Each row is a point. Examples show where two turns around zero, p and q, send a point. Where does a point land after both, in the order given? Backwards means that the second turn is done in reverse. Each puzzle has new turns, and all numbers are rounded.

Turn p:
[-0.37 -0.25] => [-0.21 -0.39]
[0.22 0.39] => [0.02 0.45]
[-0.01 -0.34] => [ 0.15 -0.31]
[-0.15 -0.43] => [ 0.06 -0.45]
[0.31 0.61] => [0.00 0.68]
Turn q:
[0.16 0.21] => [0.04 0.26]
[ 0.18 -0.60] => [ 0.45 -0.44]
[-0.33  0.38] => [-0.47  0.17]
Where do these land?
q, then p: [-0.12 -0.20] => [ 0.10 -0.21]
q, then p: [0.16 0.28] => [-0.15  0.29]
p, then q: [-0.12  0.58] => [-0.55  0.22]
p, then q backwards: [ 0.08 -0.66] => [ 0.06 -0.66]

Turn p:
[0.34 0.28 0.29] => [0.44 0.20 0.22]
[0.50 0.25 0.54] => [0.60 0.16 0.47]
[-0.38 -0.28  0.20] => [-0.43 -0.10  0.26]
[-0.31  0.09 -0.24] => [-0.29  0.14 -0.24]
[ 0.37 -0.06 -0.33] => [ 0.30 -0.24 -0.32]
[-0.53 -0.28 -0.47] => [-0.63 -0.17 -0.39]
Turn q:
[ 0.29 -0.03 -0.69] => [ 0.02 -0.32 -0.68]
[ 0.12 -0.30 -0.14] => [-0.02 -0.35 -0.04]
[0.09 0.37 0.47] => [0.34 0.43 0.27]
[-0.50 -0.05  0.36] => [-0.34  0.23  0.46]
Where do these land?
q, then p: [0.36 0.39 0.41] => [0.65 0.15 0.06]
p, then q backwards: [-0.56  0.14  0.22] => [-0.59  0.12  0.12]
p, then q: [-0.15 -0.23  0.24] => [-0.11  0.04  0.35]
p, then q: [-0.45 -0.58 -0.19] => [-0.70 -0.17  0.25]
q, then p: [ 0.38  0.11 -0.31] => [ 0.18 -0.27 -0.38]
p, then q: [ 0.42  0.17 -0.37] => [ 0.23 -0.30 -0.45]

Turn p:
[ 0.10 -0.20  0.34  0.12 -0.46  0.13] => [ 0.23 -0.09  0.26  0.23 -0.48  0.04]
[-0.05  0.66 -0.10 -0.03  0.40 -0.43] => [-0.19  0.61 -0.02 -0.29  0.49 -0.26]
[-0.31 -0.26 -0.29  0.35 -0.48  0.43] => [-0.21 -0.14 -0.34  0.46 -0.51  0.37]
[ 0.28 -0.65  0.27  0.17 -0.34 -0.31] => [ 0.14 -0.48  0.40  0.44 -0.25 -0.38]
[-0.34  0.45 -0.04 -0.49  0.47 -0.26] => [-0.35  0.27  0.01 -0.71  0.37 -0.06]
[-0.01 -0.08 -0.52 -0.03 -0.11  0.41] => [ 0.01 -0.17 -0.60  0.06 -0.11  0.22]
[ 0.08  0.48 -0.36 -0.33  0.18  0.33] => [ 0.16  0.25 -0.53 -0.44  0.15  0.18]
[ 0.24 -0.39  0.70  0.24  0.34 -0.30] => [ 0.19 -0.24  0.83  0.24  0.33 -0.09]
Turn q:
[ 0.73 -0.07  0.37  0.30  0.28  0.11] => [0.62 0.25 0.49 0.21 0.30 0.19]
[-0.08 -0.07 -0.54 -0.39 -0.19  0.29] => [-0.04 -0.11 -0.52 -0.37 -0.22  0.31]
[-0.07 -0.38  0.59  0.47 -0.33  0.63] => [-0.03 -0.08  0.70  0.40 -0.56  0.50]
[-0.57  0.07  0.33 -0.44  0.32 -0.26] => [-0.54 -0.23  0.26 -0.43  0.20 -0.41]
[ 0.36 -0.27 -0.60  0.37 -0.19 -0.38] => [ 0.50 -0.21 -0.59  0.48  0.04 -0.08]
[-0.22  0.42  0.42 -0.16 -0.03 -0.10] => [-0.33  0.32  0.28 -0.18 -0.05 -0.33]
[-0.29  0.37 -0.44 -0.02  0.39  0.16] => [-0.45  0.15 -0.38 -0.10  0.40  0.22]
[ 0.13 -0.08 -0.14 -0.12 -0.25 -0.45] => [ 0.26 -0.11 -0.26  0.00 -0.12 -0.41]
Where do these land?
q, then p backwards: [-0.01  0.33  0.41  0.43  0.49 -0.38] => [ 0.12  0.06  0.16  0.50  0.40 -0.63]
p, then q: [ 0.12 -0.01  0.11 -0.01 -0.13 -0.09] => [ 0.13  0.05  0.06  0.06 -0.05 -0.15]
p, then q: [-0.30  0.34 -0.48 -0.35 -0.47  0.22] => [-0.17  0.08 -0.75 -0.24 -0.42 -0.02]
p, then q: [-0.30  0.02 -0.26  0.29 -0.13 -0.41] => [-0.48 -0.06 -0.14  0.32  0.03 -0.27]
p, then q: [-0.06 -0.36  0.45 -0.33  0.55  0.23] => [ 0.15 -0.33  0.59 -0.45  0.05  0.33]
p, then q: [-0.07 -0.63  0.02  0.44 -0.08  0.27] => [ 0.04 -0.29  0.23  0.56 -0.21  0.42]
p, then q: [ 0.08  0.31  0.19  0.63 -0.45 -0.27] => [-0.12  0.59  0.06  0.58 -0.08 -0.32]
p, then q: [-0.12  0.09 -0.22 -0.54 -0.07 -0.33] => [-0.09 -0.26 -0.28 -0.39 -0.05 -0.41]
p, then q: [ 0.66 -0.09 -0.22 -0.56  0.28  0.77] => [ 0.86 -0.17 -0.33 -0.48  0.19  0.58]

Turn p:
[ 0.15 -0.34 -0.03  0.01 -0.38 -0.02 -0.13  0.22] => [ 0.16 -0.31  0.33  0.24 -0.18  0.13  0.03  0.13]
[ 0.14  0.13  0.10  0.06  0.45  0.58 -0.20 -0.39] => [-0.21  0.13 -0.50  0.02  0.12  0.39 -0.32 -0.45]
[-0.35  0.22  1.24  0.36  0.15  0.37  0.46  0.75] => [ 0.09  1.03  0.16  0.46  0.43  0.58  0.96 -0.03]
[ 0.02 -0.02  0.30  0.28 -0.22 -0.10 -0.27 -0.60] => [ 0.50  0.08  0.10  0.03  0.11 -0.07 -0.38 -0.48]
[ 0.37  0.13  0.25  0.01  0.14 -0.20  0.20 -0.64] => [ 0.47 -0.05 -0.32 -0.41  0.38  0.02 -0.17 -0.21]
[ 0.20  0.24 -0.53  0.30 -0.24 -0.30 -0.03 -0.05] => [ 0.26 -0.06 -0.16  0.01 -0.30 -0.37 -0.36  0.41]
[-0.60 -0.18 -0.27 -0.01  0.02  0.01 -0.05  0.39] => [-0.47  0.05  0.23  0.25 -0.30 -0.34  0.28  0.00]
[ 0.18 -0.24  0.01 -0.14  0.32 -0.27  0.03  0.18] => [-0.12 -0.32 -0.05  0.06  0.36 -0.08  0.17  0.17]
[ 0.19  0.03 -0.28 -0.10  0.05  0.21  0.35 -0.55] => [ 0.14 -0.19 -0.47 -0.47 -0.23  0.06 -0.08 -0.21]
[-0.30  0.02 -0.79 -0.77 -0.28 -0.28 -0.36  0.69] => [-0.83 -0.37  0.68 -0.18 -0.41 -0.32 -0.13  0.68]
Turn q:
[ 0.13  0.24 -0.31  0.65 -0.15 -0.02 -0.13 -0.56] => [ 0.18  0.31 -0.31  0.66  0.19  0.15 -0.47 -0.11]
[-0.06 -0.15 -0.02 -0.37 -0.21  0.13  0.50 -0.73] => [-0.16  0.20 -0.17  0.01 -0.11 -0.34  0.05 -0.89]
[-0.04  0.55 -0.22  0.33 -0.64  0.21 -0.04 -0.13] => [-0.28  0.46 -0.59  0.47 -0.14  0.09 -0.08  0.20]
[-0.04 -0.68  0.23 -0.09  0.32 -0.33 -0.17  0.40] => [ 0.23 -0.67  0.44 -0.42 -0.10 -0.06 -0.16  0.15]
[ 0.19 -0.18  0.19  0.00  0.58 -0.53 -0.16  0.66] => [ 0.57 -0.34  0.50 -0.41  0.10 -0.02  0.06  0.56]
[ 0.15 -0.28 -0.49 -0.25  0.17  0.36 -0.46  0.28] => [-0.22 -0.19 -0.09 -0.52  0.35  0.58 -0.16  0.06]
[-0.05 -0.26  0.43 -0.25  0.75  0.10 -0.23 -0.01] => [ 0.00 -0.25  0.86 -0.17  0.22  0.13  0.14 -0.15]
[ 0.25  0.30  0.13 -0.04 -0.33 -0.18 -0.22 -0.30] => [ 0.01  0.53  0.02  0.08 -0.29  0.01 -0.27  0.01]
[ 0.29  0.54 -0.18  0.32 -0.34  0.14  0.45 -0.01] => [ 0.22  0.42 -0.59  0.38 -0.11  0.07  0.33  0.05]
[-0.36  0.00  0.33 -0.02 -0.63  0.47  0.62 -0.21] => [-0.49 -0.08 -0.37  0.40 -0.53 -0.28  0.45 -0.42]
[-0.46 -0.09 -0.10 -0.28  0.49 -0.35 -0.16  0.61] => [-0.05 -0.39  0.31 -0.48  0.42 -0.33  0.10  0.54]
Where do these land?
p, then q: [-0.51  0.60 -0.15  0.31  0.13 -0.26  0.18  0.23] => [ 0.17  0.45 -0.16  0.00  0.10 -0.49  0.12  0.63]
p, then q backwards: [ 0.56  0.39 -0.05 -0.40  0.27 -0.11  0.13  0.11] => [-0.02  0.05 -0.55 -0.08  0.04  0.00 -0.40  0.52]
p, then q: [ 0.14 -0.05 -0.37  0.09  0.00 -0.10 -0.40  0.50] => [-0.04 -0.49  0.01  0.19 -0.12  0.04 -0.14  0.52]
q, then p: [ 0.04  0.25 -0.42 -0.01  0.04 -0.23  0.16 -0.33] => [-0.11  0.03 -0.33 -0.13  0.21 -0.24 -0.38  0.20]
p, then q backwards: [ 0.25 -0.36  0.38  0.18  0.00  0.63  0.34 -0.35] => [ 0.65 -0.26 -0.17  0.17  0.00  0.53  0.40 -0.09]
p, then q: [-0.41  0.44  0.01 -0.07 -0.88  0.06 -0.45 -0.26] => [-0.35  0.67  0.42  0.11 -0.73  0.11 -0.20  0.25]
q, then p backwards: [-0.15 -0.15  0.19 -0.25  0.29  0.00 -0.57 -0.21] => [-0.14  0.10  0.15 -0.49 -0.18 -0.08 -0.51  0.03]
p, then q: [ 0.12 -0.52  0.89  0.24  0.13 -0.31  0.13 -0.41] => [ 0.74  0.15  0.36  0.18  0.28  0.27  0.13 -0.73]
q, then p: [-0.04 -0.60 -0.47 -0.08  0.03  0.33  0.49  0.72] => [-0.32 -0.94 -0.19 -0.23 -0.35  0.00  0.50 -0.11]
